Each row of a before or after table is a point. One or more steps were done to the points. Then noise was added and the rows were shuffled. The steps act on how far a point lies along the listed directions, d1 being the first. Write out the steps. A step turns or swaps two directions, mirrors them in a line or flattens them onto one, adds a multiple of one to another, or multiplies one. Angles are multiples of 10 degrees, from the lower direction toward the higher: turns from -170 to 170, lines from 10 to 170 but not 90. Use the fewest steps. Two steps may share a direction if one is a turn and the other turns, adds or multiplies; they go together, in the order done. Otherwise the lowest direction goes first.
(in the rows, 128 means zero)

Directions:
(1): [ 96 155]
(2): [101  96]
Before, 10 rows:
[[137  64]
 [128 150]
 [181 102]
 [115 122]
 [168 118]
 [107 110]
 [ 96 115]
 [137 127]
 [156 137]
 [135 109]]
After (10 x 2):
[[141 166]
 [104  92]
 [128 140]
 [158 139]
 [119 108]
 [107  82]
 [ 99 181]
 [117 175]
 [104 126]
 [ 46 105]]
Steps: multiply d1 by -1; multiply d2 by 1.6

Directions:
(1): [110  69 148 142  87 116 109 107]
(2): [124 141 116 153 141 128  53 143]
Before, 12 rows:
[[126 129 136 120 120 128 171 123]
 [134 109 131 126 112 126 111 119]
 [130 135 134 119 115 121 149 130]
 [127 125 127 129 129 125 148 119]
 [124 127 126 145 123 123  68 136]
 [136 148 122 136 147 139 101 146]
 [130 127 125 113 121 129 154 125]
 [118 108 137 118 114 126 149 117]
 [124 112 139 123 100 119 157 112]
 [122  94 135 139 105 134 119 117]
 [128 128 127 130 133 141 136 128]
 [137 133 119 112 136 141 174 129]]
After, 12 rows:
[[131 134 126 127 136 142 144 129]
 [114 117 124 167 119 119   8 140]
 [149 154 115  92 149 147 222 131]
 [107  48 152 150  72 125 104 101]
 [132 135 135 112 113 122 171 127]
 [128 122 130 123 126 125 165 116]
 [117  78 155 119  75 114 183  95]
 [125  82 139 135  94 121  95 110]
 [134 127 128 104 119 130 182 121]
 [112  80 149 115  94 121 168 104]
 [130 127 141 106 116 129 212 117]
 [142 180 107 140 171 144  77 162]]
Steps: multiply d1 by 2.5; multiply d2 by 2

Directions:
(1): [ 54 143 168 142  77 122 123 136 120 143 137 125  91 143]
(2): [108 152 116 178 145 176 157 119  93  89 130 127 119  81]
(3): [128 181 118 105 167 128 175 121  99 174 146 130 113 166]
(4): [130 107 150 108 163 170 113 191 136 162 132 109  95  97]
(5): [113 131 114 143 147 152 127 162 167 100 127 199 120 174]
Before:
[[116 133 168 126  76  93 102 128 135 135 118 111 126 133]
 [147 135 136 124 162 136 136 127 135 123 141 107 132 110]
 [ 87 139 129 139 134 161 148 134 106 131 116  98  93 105]
 [128 149 151  81 151 141 132 191 159 210 131 123  82 190]
 [157 121 102 143 164 163 127 135 123  91 110 125 149  92]
 [108 120 122 124  71  82 101 120 150 112 118 184 147 176]
 [136 107 143 113  93  85 111 118 149 166 123 128 123 147]
 [ 96 117 154 126 117 155  88 178 129 154 146 133 108 108]
 [184 133  86 135 170 142 138 122 120 109 140 146 141 125]
 [ 88 166 166  95  99  63 126 125 107 212 150  94  72 191]
 [178 113  72 125 162 131 123 126 128 119 115 171 152 160]]
After (11 x 14):
[[119 140 153 121 143 128 132 134 140 134 144 113 116 131]
 [145 106 123  71 142 107 117 146 156 172 110 111 120 166]
 [180 140 123 125 139 116 129 111 117 118 116 106 154 102]
 [ 80 125 160 130  89 126 106 145 124 134 119 112 111 129]
 [201  83 111  76 166 131  76 169 156 163 134 128 160 111]
 [ 63 136 119 192  99 162 126 130  94  94 125 162 100 127]
 [222 123  83 102 231 187 139 190 177 140 113 153 136 144]
 [ 74 149 143 167  95 141 129 137 110 117 150 145  87 138]
 [220 159  64 106 231 124 160 121 118 140 133 141 138 155]
 [164 129 102 152 150 139 152 101 113 122 121 128 137  92]
 [119 131  99 174  99 132 127  98 107  60 114 163 157  95]]
Steps: add 1 times d4 to d1; turn d1 and d2 by -140 degrees; turn d3 and d5 by 40 degrees
